Each row of a before or after table is a point. The points were changed in one or more steps. Then noise was added and the rows were shuffled. The steps act on how far a point lies along the listed directions, d1 being the first. Write out the steps. A step turns or swaps two directions, mirrors them in a line or flattens them onto one, adds a multiple of one to another, or multiplies one. Angles are multiples of 10 degrees, from the lower direction toward the higher: turns from -170 to 170, lines from 10 to 170 but not 90. Use the fewest steps. Two steps may share a direction if one is a turn and the other turns, adds or multiplies; they go together, in the order done. Otherwise the lowest direction goes first.

Directions:
(1): [-16 -38  35]
(2): [  2 -37 -40]
Before (10 x 3):
[[ -2  -1 -12]
 [-17 -60  19]
 [  6 -33 -29]
 [  1 -22   1]
 [  3   9   2]
 [  1   2 -10]
 [ 10 -21 -29]
 [ -1 -13 -11]
 [-12 -41  18]
 [ -1  -7   9]]
After (10 x 3):
[[  3 -34 -16]
 [ -2 -20  13]
 [-11 -31  36]
 [ -2   2  13]
 [  4   7   0]
 [  0 -42  -7]
 [-21 -43  47]
 [ -2  -7  -6]
 [ -1 -18  -4]
 [  0  -5 -10]]
Steps: turn d1 and d2 by -30 degrees

Directions:
(1): [ 13  27 -55  51 -13  10 -21  29  -6]
(2): [ 15 -42   3  33   1 -10  59  22 -31]
(3): [ 39 -22 -13 -47 -50   9 -15  21 -22]
(4): [  5  28   4 -29  40 -34   1  60  -9]
(5): [ 38  39   0  -7 -18   4  50  -5  47]
Before, 13 rows:
[[-16   5  -7  44  49 -16  29  20   7]
 [ 23  10 -17  -2 -34   8  26  -5   1]
 [ 60  16 -26 -27 -30   2   5  30   4]
 [ 27  -6  20 -50 -23  -7  32  28  -7]
 [ 19  -1  -1 -28 -22  -6  19  14  -1]
 [ 21 -40 -11 -14 -36   5  12  17 -24]
 [ 31  27 -14  -1 -30   8  29  22  34]
 [ 33 -42   3  -3 -22   3  42   8  -5]
 [ 31  11 -12 -18 -12 -12   7  31  -3]
 [ -3   3  -8  42  -5  13   1 -14   6]
 [ -1   7   6   2   6  -5  11   6   9]
 [ 33 -19 -11   3 -43  11 -12  13 -28]
 [ 40  -6 -10 -37 -47  21  27  14  -1]]
After:
[[  8  34   2 -27  -3   5 -14 -10  53]
 [-45 -13 -12  23  20  11 -48 -29   2]
 [ 10  20  11 -12 -31  20  29 -25  35]
 [ 39  33   3 -22 -26   2  -4  10  16]
 [-11   1   6   9   5   4   2  -7   7]
 [ 10  21   0  -7 -18   3  27 -14  26]
 [ 24  41  -2 -17  -9  16  39   0  43]
 [  0  39  -6  -5   7  -4  19  -3  19]
 [ -4  30   4  31   5   3  35  -6  42]
 [ 15  13  -5  10 -20   8  19 -24  24]
 [-14  11   2   3  22  -5 -22  19  -7]
 [ 20  24 -10 -41 -28  11  -5   0  32]
 [ 37  29  -6  13 -10   8  38 -17  40]]
Steps: multiply d1 by 0.4; turn d2 and d4 by -170 degrees; turn d3 and d5 by 60 degrees
